Each row is a point. Each copy is the shape, with its points in the same order, turned, moved and blurred by noise. Some copies are also mirrored. Which?
In the rows, zero is written as 128.

Shape (6 x 2)
[[ 84  97]
 [193 156]
 [157 103]
 [ 75 155]
 [ 94 129]
 [114 163]]
Copy 1 (6 x 2)
[[139 157]
 [ 62  73]
 [ 75 136]
 [169 106]
 [141 120]
 [138  84]]
Copy 1 is: only turned
Copy 2 (6 x 2)
[[ 81 134]
 [197 104]
 [140  86]
 [113 182]
 [113 150]
 [151 163]]
Copy 2 is: only turned

Shape (6 x 3)
[[107 207 163]
 [ 73 103 122]
 [177  79 144]
 [161 119 114]
 [164 117 136]
 [101  84 117]]
Copy 1 (6 x 3)
[[180 181  56]
 [ 73 154  81]
 [124 108 171]
 [132 100 120]
 [141 115 135]
 [ 74 132 112]]
Copy 1 is: only turned
Copy 2 (6 x 3)
[[ 80 192 181]
 [117  84 181]
 [113  95  71]
 [135 130 103]
 [119 131  95]
 [130  71 149]]
Copy 2 is: mirrored
Copy 3 (6 x 3)
[[106 202 115]
 [127  98  66]
 [183  82 157]
 [133  97 156]
 [150 109 156]
 [142  77  92]]
Copy 3 is: mirrored
Copy 4 (6 x 3)
[[123 150 213]
 [172  85 137]
 [141 180  85]
 [119 144 111]
 [119 167 117]
 [170 104 108]]
Copy 4 is: only turned

Shape (11 x 6)
[[187 145 123  59  60 120]
 [133  81  72  72 147 148]
 [138 133 151 142 110 100]
 [103  78 179 128 167  99]
 [173  99 138 149 169 101]
 [148 143 116 166 160 153]
 [104 172  92  89  89 130]
 [ 83 106 161 128 120 131]
 [113 170 178 157 147  72]
 [ 96 172 134 156 121  63]
 [ 82  99 135 171  65 165]]
Copy 1 (11 x 6)
[[101 195 113  94  95 189]
 [130 188  95 111 161  79]
 [121  99 119 134 107 150]
 [160  63  91 114 170 122]
 [154  90 116  92 102  94]
 [169 122 137 160  94  94]
 [ 94 177 151 166 142 156]
 [138  98  89 165 159 144]
 [139  51 166 139 124 161]
 [ 95  71 174 155 129 148]
 [109 114  57 216 118 137]]
Copy 1 is: only turned
Copy 2 (11 x 6)
[[204 137 192  72 179 116]
 [179  94 125 161 197 170]
 [132 143 145 141 119 101]
 [136 165  73 174 104 135]
 [115 172 145 181 150 151]
 [ 85 117 153 149 149 148]
 [156  75 149  90 169  90]
 [149 115  97 127  97 141]
 [ 83 155 103 131 113  67]
 [112 119 113 147 122  51]
 [153  64 158 126  56 139]]
Copy 2 is: mirrored
Copy 3 (11 x 6)
[[136 137 237 170 135 138]
 [117 103 164  89  94 188]
 [163 128 129 175 126 116]
 [141  71  71 166 123 157]
 [186 106 109 132 157 162]
 [155 144 105  97 150 108]
 [107 176 165 148  75 123]
 [120  92 101 162  98 113]
 [156 158  73 204 146 124]
 [166 183  89 192  96 123]
 [150  91 125 137  61  50]]
Copy 3 is: mirrored
Copy 4 (11 x 6)
[[ 61 154 161 106 178 180]
 [120 147 117 203 119 169]
 [123 149 149  90 127 104]
 [203 161 147 137 133  92]
 [157 186 153 112  77 132]
 [124 115 152 113  55 121]
 [ 54 115 148 150 149 107]
 [159 114 129 127 147  89]
 [137 155 193  86 109  49]
 [101 163 162 105 116  37]
 [130  85  68  93 140  97]]
Copy 4 is: only turned

Shape (14 x 8)
[[163 139  99 104 103  95 135 133]
 [ 86 164 145  69 125 135 173 123]
 [142  76 101 174 129 112 108 185]
 [143 131 131  69 108 162 153  93]
 [173 140 155 116 120  86 179  78]
 [114 199 162 100 110 196 168 127]
 [119  92  62 180 126  81 134 154]
 [ 97 157 154 117 171 100  94 139]
 [179 160 125 109  90 161 162  90]
 [115  65 120 169 175 114 116 164]
 [100 133 179 146 172  99 121 187]
 [184  89 111 105  98  55 136 142]
 [112 121 111 158 201 112  93 172]
 [ 80 100 151 183 142 106  70 151]]
Copy 1 (14 x 8)
[[ 97  89 114 131 107 139 126 148]
 [194  96  87 185 131 127  94 119]
 [ 86 155 125  82 124 175 154  95]
 [166 127  95 167  75 101  97 152]
 [178  78 115 146  69 142 157 167]
 [176 149  43 217 114 123 132 131]
 [ 93 134 140  73 155 187 131 137]
 [146 126 170 184 145 138 153  85]
 [147 128  69 166  69 118 131 181]
 [137 169 162  83 118 182 136  79]
 [160 129 136 141 134 173 166  47]
 [ 97  62 131  89  78 150 136 127]
 [118 172 173 145 137 196 144  75]
 [140 173 164 106 168 126 179  73]]
Copy 1 is: mirrored
Copy 2 (14 x 8)
[[120 143 122 180 120 119 114 160]
 [110  91 111 169 103 193 104 108]
 [142 150 134 107 135  98 187 157]
 [124  79  78 154 133 138  73 121]
 [113 143 135 141 148 161  50 171]
 [157  63  84 134  71 185  80 120]
 [132 174 166 135 119  98 170 104]
 [110  62 185 147 104 167 160 147]
 [145 106  89 148 109 117  50 152]
 [143 125 164  97 161 134 193 117]
 [134 111 172 102 110 201 181 162]
 [ 91 169 119 168 157 111 137 182]
 [166  96 197 125 129 140 204 136]
 [103 102 173  70 104 122 193 135]]
Copy 2 is: only turned
Copy 3 (14 x 8)
[[175 161 124 156  93 145 120 149]
 [129 177 205 142 108 145 122  95]
 [143 107  99  91 145  75 141 180]
 [142 167 130 167 115 156 128  71]
 [123 138 146 190 124 192  91 150]
 [129 122 188 118  69 162 127  52]
 [157 131 107 128 131  57  89 193]
 [181 138 198  97 168 151 117 138]
 [132 118 113 169  78 167 113  82]
 [134 117 138 103 194  80 136 182]
 [137 122 205  76 158 129 138 184]
 [152 169  96 162 127 149 133 200]
 [184  91 175 103 184  86 136 160]
 [158 127 151  36 186 117  93 163]]
Copy 3 is: mirrored
Copy 4 (14 x 8)
[[113 134 167 103 108 153 147 113]
 [188 119 148 127 153 102 171 123]
 [ 94 132 112  99  88 168 103 196]
 [142 102 116 118 138 124 175  81]
 [107 130 162 161 161 174 191 105]
 [197 173  91 123 156 104 171  92]
 [ 88 127 156 130 101 151  66 182]
 [129 143 153  80 176 104 163 191]
 [122 152 118 132 138 150 162  60]
 [101 104 110 109 132 160 105 220]
 [150 152 132 102 154 139 160 236]
 [ 79 108 183 117  78 187 164 140]
 [121 137 132  67 162 141 100 220]
 [ 83 142 108 115 139  93 135 238]]
Copy 4 is: only turned
